Rows are points. The window is the flat piece filled in between its corners: a triangle in 3 columns, a solid with four corners in 4, and so on. A path goes straight from each point to the next, and from the last back to the first. List the points from which the path goes on through the window.

Window:
[[ 32.1  20.1  -9.6]
 [ -0.8  13.5  -7.0]
 [-21.1 -20.1   0.4]]
Path:
(1): [51.3 43.0  9.7]
(2): [ 45.1  37.7 -24.0]
(3): [ -0.5   2.4 -32.1]
(4): [-2.6 15.7 16.9]
(5): [15.8  2.8 17.9]
(6): [ 15.4   3.1 -30.9]
(7): [  3.0  10.2 -18.8]
(8): [ 2.7 15.5  2.3]
Through the window after points: 3, 7

Window (4 x 4):
[[ 11.2 -44.7  11.5   3.9]
 [  3.1  -9.5 -14.3  -7.9]
 [-31.8  52.9   4.8 -22.9]
 [ 16.5   3.0   7.4 -10.5]]
Path:
(1): [-5.8 13.7 -2.0  6.8]
(2): [ 4.7 41.3 -6.5  7.5]
(3): [  5.1  32.7  -0.7 -35.5]
(4): [ -8.7  30.4  -6.0 -29.1]
(5): [-11.1  44.7 -10.5  11.0]
(6): [ 6.1  1.9 -6.7 26.4]
(7): [  5.4 -11.9  -3.9 -37.6]
(8): [ 22.5 -49.5  -1.0 -35.4]
(9): [ 23.5 -28.1   0.4  14.1]
(10): [ 9.5 10.6 -0.5 23.9]
(11): [ 14.0  -3.2   9.2 -36.4]
(12): [-20.0  36.2   2.0 -46.6]
(13): [-19.6  53.7  -8.2  14.8]
(14): [-7.1  8.0  6.4 18.0]
(15): [ -8.3  -5.0  19.9 -33.8]
(16): [ -6.1   3.1  -3.3 -28.8]
Through the window after points: 6, 10, 16

Window (8 x 8):
[[ 28.6   8.3  12.8   5.2 -60.2 -13.3  14.8 -14.6]
 [-17.1 -18.9  21.3   4.3 -25.2 -25.7  13.7  -5.5]
 [ -1.6 -69.0  -1.7 -28.0  31.4   7.4 -17.0  26.0]
 [-30.7   3.0 -24.2  10.7  -6.7  34.8   0.2  18.6]
 [ -3.6 -36.8  20.4   9.4   4.8  -6.7 -31.9  11.7]
 [ 31.3  12.8 -38.6  42.2 -19.8 -23.7  11.6  13.2]
 [ 21.0 -28.7  51.2  -3.1  14.4  31.3  64.5 -10.2]
 [-30.5  14.5  26.9 -16.2  16.5   1.4   4.6 -10.5]]
Path:
(1): [ -4.2 -28.2   1.2   8.0   3.3  -1.6 -15.7  -4.6]
(2): [  3.9 -14.5  24.2   5.3  -6.3  -5.5  -3.6  56.6]
(3): [  4.3   2.5  -7.3  11.9 -12.8  -3.5   9.4  42.4]
(4): [ 10.0  -8.9 -21.3  20.4  -6.8  -0.8   5.8  -3.5]
(5): [ -6.8  -5.9   5.9  15.1 -16.6   2.0   6.4 -26.2]
(6): [ -6.0   1.0  32.2  -7.0 -21.8 -14.4  19.7  32.3]
(7): [ -2.5  23.4  23.9   5.8 -28.8  -1.9  20.4  10.9]
(8): [ -0.6   7.3   3.6  11.6 -18.5   1.0   7.5 -45.5]
(9): [  7.8 -26.0   9.3  15.3   2.4  25.9  32.6 -39.2]
(10): [ 9.0 -2.9 32.5 -7.0  2.6  6.9 35.7 40.2]
(11): [  2.4 -21.7  14.8 -20.4  10.0   1.5  -1.2  62.8]
(12): [ -6.8 -42.2 -13.1  -1.6   5.4  10.4  -6.6 -20.9]
Through the window after points: 1, 3, 9, 11

Window (9 x 9):
[[ 32.4   1.4 -32.4 -56.9  19.7  41.0   6.1  -7.3  36.6]
 [ -3.4   6.5 -45.5 -25.5  32.0  37.9 -52.2   1.6  41.0]
 [  1.3 -43.5  48.2   3.8  34.4  14.8  -6.8  29.1 -19.3]
 [ 51.3 -10.9   4.7   1.6 -16.5  -7.7   1.7  18.2  28.0]
 [ -7.3 -52.1   9.8  17.4 -13.6  -4.9  17.1  -0.6  -5.2]
 [-26.2  36.7  33.9  16.2   8.8  -6.3 -37.2 -41.9  -0.2]
 [  3.2  -8.9  -5.5  25.0   7.6   4.2  50.6  24.7 -13.5]
 [ 16.6  -6.2  -8.8  -5.4 -32.0  44.2  -8.2  27.5  41.5]
 [-21.0  -0.1  38.3 -16.9  13.1 -41.3  16.8   5.1  -3.9]]
Path:
(1): [ 3.3 -9.5  2.5 -9.2  2.9 16.4 -5.4 14.5 -3.5]
(2): [ -5.9 -18.7  13.1   3.8  23.3  23.3   4.4  12.7  22.3]
(3): [  5.3 -33.7  23.6  22.1  10.5   5.4  44.1  -7.2  44.8]
(4): [  3.5 -26.1  -4.0   2.3 -15.5   3.0  -2.1  13.8 -12.9]
(5): [ 13.3  -2.4  -2.5 -38.0 -20.6 -27.0 -11.6   8.0 -23.4]
(6): [-0.3 -7.1 37.2 17.4 22.6 -6.4 22.0  8.3 38.2]
(7): [ -4.9 -23.0  22.4  22.5  21.5 -15.7  10.9  -6.3  30.1]
(8): [-11.5   8.6   6.7 -28.4 -13.8  -0.4  -6.4  31.4 -31.3]
(9): [ -1.1   4.3   5.6 -17.5 -11.2  -3.2 -18.5   2.7 -25.1]
(10): [-4.6  6.3 17.0 -0.6  7.6  6.9 -2.6 -5.1 30.5]
(11): [ -2.2 -15.6  31.1   7.3  25.9  14.9  -3.6   6.4  15.1]
(12): [  4.3 -18.1   9.8 -10.2  -1.6   6.9 -15.6  21.2 -36.5]
Through the window after points: 3, 5, 9, 11
